Rows are points. To make a cloud, some directions were put in groups of two or more. Within a group, all points are equally far from the middle, so they leave a hole (a ring in 2 directions, a hollow ball in 3). The other directions are filled evenly. Then the cloud was stretched, turned, moved and blurred a little. How many holes are there, and how many directions does each take, smallest first?

Cloud, 15 rows:
[[ 56 -42]
 [ 70  34]
 [ 50  41]
 [ 60  -9]
 [ 48 -27]
 [ 74  26]
 [ 32  48]
 [-31 -20]
 [ 44  37]
 [-22  17]
 [ 80 -42]
 [ 53  24]
 [-46  35]
 [ 17  27]
 [-49 -14]]
Holes: 0

Cloud:
[[  31   12  -43]
 [   2  -58  -13]
 [ -56  -11   45]
 [ -53   84  -11]
 [-114  -12   30]
 [ -71   32   -9]
 [ -16    2   49]
 [ -28    8  -44]
 [ -32    0  -71]
 [  29   41   26]
 [  20   58   54]
 [ -68   61   -4]
 [ -65  -17  -62]
 [  -1   60    1]
 [ -82  -32    4]
 [ -26    5   34]
 [ -63   20  -21]
 [ -17   17  -20]
 [ -49   43  -35]
 [ -70  -33  -62]
 [ -36    7    5]]
Holes: 0

Cloud, 27 rows:
[[ 30 -19 -10 -13]
 [-19  25 -22 -43]
 [ 84  26  33   2]
 [ 55  51 -38  82]
 [ 21  12  49  30]
 [ 51  25 -50  39]
 [  9  -7 -30  80]
 [  4 -45  41 -25]
 [-65   1   1  17]
 [ 40 -21 -35  11]
 [ 98  -6 -53  22]
 [-22 -16 -73  75]
 [ 81   0 -46  -8]
 [-56  47 -40 -52]
 [ 54 -28 -41  21]
 [-42  -2 -53 -24]
 [ 54  59   5   2]
 [ 67  15 -17 -27]
 [ 59 -24  45  68]
 [ -2 -57 -61  56]
 [102  25 -33  38]
 [ 91  58  29 -35]
 [-28   5 -13  44]
 [ 58 -50 -71  -8]
 [ 43 -13  10  18]
 [ 47  -1 -48  10]
 [ 19  15 -19  67]]
Holes: 0

Cloud, 85 rows:
[[ -47  -83  -29  -44  -63    0   15  -21]
 [ -22  -89  -32  -13   34  -12   10   48]
 [ -22   -3   22  -73   47  -15   10   67]
 [  32  -21    1   23   -1   22   49   78]
 [   2   13    1  -19  -19    5   59   -2]
 [ -35    8   11  -34   27   14   20   64]
 [ -32  -50  -54  -14   -6    3    7   61]
 [  18  -10  -37   41   -2  -66  -67  -34]
 [ -58  -25  -31  -49  -14   -2   61   86]
 [ -30   34  -17   34  -35  -34  -10  -36]
 [  50   13  -62  -33  -59  -43  -44  -18]
 [  72  -23  -16   26   43   -8  -41  -17]
 [  35    5   35  -32  -21  -54  -23   85]
 [  26   13    0  -32  -53  -10  -13   90]
 [  19   18  -17   45    3   64    1  -23]
 [   6  -14  -52   77    6  -16  -28  -40]
 [  67   12  -30   60  -58    1  -67  -39]
 [  14    8   37  -20  -22   58   15   30]
 [ -38   56  -56   38   40  -15   -5   -6]
 [  54  -23   27   40  -17  -17  -33   27]
 [ -60    1  -41   -3   61   50   13   46]
 [  -7  -20   17   37  -13   12   29   62]
 [  40  -49    3    1   67   15  -73   63]
 [  30  -37   33   30  -42  -31  -24   15]
 [  28  -44   19  -12   -4   33   28   62]
 [ -16   24   24  -29   19    5   -7   95]
 [  43   -6  -18   44   -6  -19 -121   22]
 [ -40   27   63    0   -7   33  -26   15]
 [ -23   -9   29   42    2  -30    5   55]
 [   7  -15  -96   77    7    1   25   36]
 [ -10   33   17  -18   17  -14  -43   90]
 [ -44  -23   27   40   58   18  -20   42]
 [  61  -37  -39   26  -22   59  -41   -3]
 [  -8  -31  -58   57   -9   15   75    7]
 [  59  -27   25  -70  -26    2  -21   24]
 [  78    8  -43  107   -3   44  -40   26]
 [  19    0  -14   22  -26   28  -31  -26]
 [  28  -42   26  -25   24    2  -11  -23]
 [  46  -45   14   26  -48    5   -6   28]
 [ -51    5   18   64   -1    3   -4   32]
 [ -11   27    1  -17   36  -43   17  -39]
 [ -11  -29   39  -12    3   -9    8  -13]
 [ -25   29  -18  -23  -47   16  -17   -2]
 [ -29  -34  -44    9  -11    9  -28  -29]
 [  56  -30  -41    7  -42  -26 -101   18]
 [  17  -27    1  -52  -13   -3  -89  -10]
 [  49  -34  -41   15  -32   -3  -24   88]
 [   6  -38   -5   53   52   23   34  -30]
 [  56   45   33  -22   39  -33  -57   57]
 [ -30   64  -33   29   55   13   -8    9]
 [ -27  -55  -24  -32   31    1   44   89]
 [ 100   -6  -90    8   52  -35  -58   57]
 [  29  -41  -19  -56   44  -52   44    5]
 [  31    0   21   57   20  -11  -37   35]
 [  12   -9  -24   69   11   46  -45   67]
 [  33   -9  -27  -22   -7    2   33  -38]
 [ -40  -47  -74   17   23    8  -34  -25]
 [   2   53   14   35   29  -31   14   37]
 [  13  -66  -65   53  -16  -13   29   47]
 [  78   27  -19  101   61   32  -46   16]
 [  39   -5   14    3   29  -11   29   90]
 [ -17   63  -15   73  -11   16  -78   -9]
 [  10   41  -29   -2   -8   64  -32   70]
 [  54  -23   54   12  -37   19  -10   45]
 [ -11  -16  -24   22  -27   18  -57    7]
 [  62   -5    2  -44   11  -17  -49  -31]
 [  88  -33  -48   22  -18  -13  -52  -19]
 [ -30  -71  -57 -109  -24   -9   43   52]
 [ -30   -2  -45  -64  -13  -57  -22   29]
 [  64  -24    3  -76  -39  -51   27   34]
 [  26  -52  -96   30   -2    6  -13   37]
 [  56  -32   -7  -39   29  -17  -56   52]
 [ -30  -11  -23   44  -45  -24  -36   55]
 [ -23  -16   27  -19   -3  -24  -20   -2]
 [ -26  -30   19  -13   11  -54   -3   83]
 [  36  -48  -36  -15   17  -35   62    9]
 [ -75   47  -41    4  -16   -7  -44   47]
 [  53  -45  -46  -14   -4   11    4   80]
 [  84   22  -22   80   32    3  -71    8]
 [  31  -13  -28  -10  -48    4  -49   70]
 [ -23  -14   26 -100   33  -55  -28   26]
 [ -28  -47  -32  -18   38   46  -52  -20]
 [  68   17  -47   14   -9  -35   -7   51]
 [  46   21   16   75    1  -36  -51   10]
 [  28  -66  -86   25   44  -35   -3   18]]
Holes: 0

Cloud (89 x 9):
[[-12   6  14 -16   0  16  58  62  13]
 [-39  23  66  12 -53  50 -12 -32  11]
 [ 41 -30  29   6  -8  44 -26  89  -3]
 [-12  -3  29 -39  42 -33  37  43  34]
 [-45  55 -13   5 -59   9 -17 -50   0]
 [-34  51  10  57 -21  -3  15  45  12]
 [  6  22  48  41  50 -91  -8 -41  11]
 [ -3  46 -22  32  55  41  39  26  32]
 [-17 -64 -32  23  52   4  56   0  47]
 [-12 -32  10  41  -2  -2   1  40  35]
 [-85  35 -32   2  -1  16  -5 -28 -11]
 [ -5 -15  14  43  51  46 -22  98  13]
 [ -6  65  55  -4  11 -34  13  27 -70]
 [-39   5 -33  82  -9 -16  77   2   9]
 [ 30  -2 -34  12   5  45  -3   4 -22]
 [-14 -38 -10  22 -49  36 -34  -3 -38]
 [ 57 -25  26 -15 -77  -2 -10 -66 -17]
 [ 24  -3   4 -12  -4  46 -68   8  12]
 [-23  45  30  66   9   5 -38 -30  19]
 [ 11  45  40   6 -18 -44 -54  64   6]
 [ 36  35  24  62   0  -6   8  22  45]
 [  8  21  67  46  21 -46 -27  -2 -33]
 [ 25 -30 -13  62   4  76  16  95   5]
 [  6  78  85  25 -66  11   8 -11 -35]
 [ 18  66  40  33 -52  -2 -39  77  49]
 [-70  81  12 -23  58  10  54 -21 -39]
 [ 50 -64 -55  33 -11  53  10  14  -7]
 [ 46 -44  35 -34 -30  53  70  34  17]
 [ -6   2  20 -16 -20  39 -15 -26 -86]
 [ -9 -31  29 -11  53 -19 -34 -31  22]
 [ 67  26  62 -20 -33  25  31  36 -10]
 [  4  59  40  -1  22  27  90  26 -60]
 [ 50  -4  -5  27 -37 -57  48 -32  -5]
 [ 30 -70  -8  13 -34   3 -27  -2 -13]
 [ 20 -78 -26  25 -13   0  15  18 -14]
 [  3  39  -5  11  74  -6  51  76  32]
 [ 25  15 -11 -10 -55  23  36  51  12]
 [ 26  17  27 -30 -21 -11  66  34  58]
 [ 65 -11   5  70 -33  23  36  22  21]
 [ 50  21  20 -40 -31  22 -44 -21  47]
 [ 40  15  79  -9  61 -53 -33  44 -15]
 [ 40  23  -1 -76  -6   8  13 -10  64]
 [-12   8 -16 -34 -30  12 -68  27  57]
 [ 34 -59 -12  28 -74  33  10  26  25]
 [-27  15 -72  35  12   7  -5  15   0]
 [  8  46  44 -25  31 -31  57  27 -68]
 [  7  22  27 -52 -16  10  44  27  89]
 [ 19   5  60  32 -67  48  -8  20   5]
 [  3 -28  13  37 -87 -49  21 -35  31]
 [ 54 -33  46 -41  -2  -9  13   3 -60]
 [-23 -12 -12   5  40 -70  15 -30  77]
 [ 40 -21   6  40 -37  72 -17  76  -9]
 [-63  94  21  11  42  27  68  19 -35]
 [ -4  65  46   6 -47  -8  28 -69  44]
 [-52 -22 -17 -33 -28  28  -7 -42  -7]
 [ 47 -49  42 -47 -68  24  21 -17 -33]
 [-46 -12   0 -49   1  -5  59 -55  37]
 [-21  61 -30   5   0  53   4  19 -46]
 [-78  -5  14 -34   8  18 -20 -42 -13]
 [ 36   0  66 -19 -18  24  16  -9  38]
 [ -1  -2 -28 -14  56  31  27 -25 -44]
 [-27 -30 -28  36  35  55  26  46  53]
 [-38 -12 -52  -4  18 -18  12 -33  43]
 [  3 -66 -22  48  46  -2  18  61 -19]
 [-14 -30 -33  61 -26  56 -46  16 109]
 [  8  61  31  12  20  -5  27  67   1]
 [ 19 -73 -39   3 -55  45  32 -35 -16]
 [ 46  33  -6 -14 -29  35  30  89  13]
 [-24  14 -30  -4  -6 -26 -27  -8  -3]
 [-10  23 -15   2  38 -26  13   5  79]
 [ 25 -81 -55 -52 -24  42  43 -25  76]
 [-14 -32  27   7 -28  -3 -17 -84  42]
 [ 28  59  46  29 -78  26   2   7 -37]
 [ 26 -25  16  23  21  -7 -60 -18  74]
 [ 19 -46   2  -5  31 -11  17  84  44]
 [-12 -11  35  28  -8 -29 -50  53  58]
 [ -4  54  35 -47 -25  13 -16  24  99]
 [ 11  41  15  82 -68 -44   6 -19   7]
 [-41 -51 -70  16  19  39  -7   2   6]
 [-65 -11 -32  29  18 -24 -87  -8  41]
 [ -5 -28  18  27 -52 -41  39 -31  60]
 [-37  32 -26  17  62 -20  54  -4  32]
 [ -2  37  32 -10 -45  -1 -30  21 121]
 [ 10  59  77 -33  43 -63 -18  16  31]
 [ 22  59 -25 -20 -34 108  11  34  19]
 [ 27 -39  30  45 -32  -9  51 -52  17]
 [ 38 -54 -41 -19  -2 -39  46  22  18]
 [ 19  53  62 -24  36 -40  -5  12  40]
 [ -6 -34  18  50   0 -32 -65 -12 -70]]
Holes: 2 (2, 2)
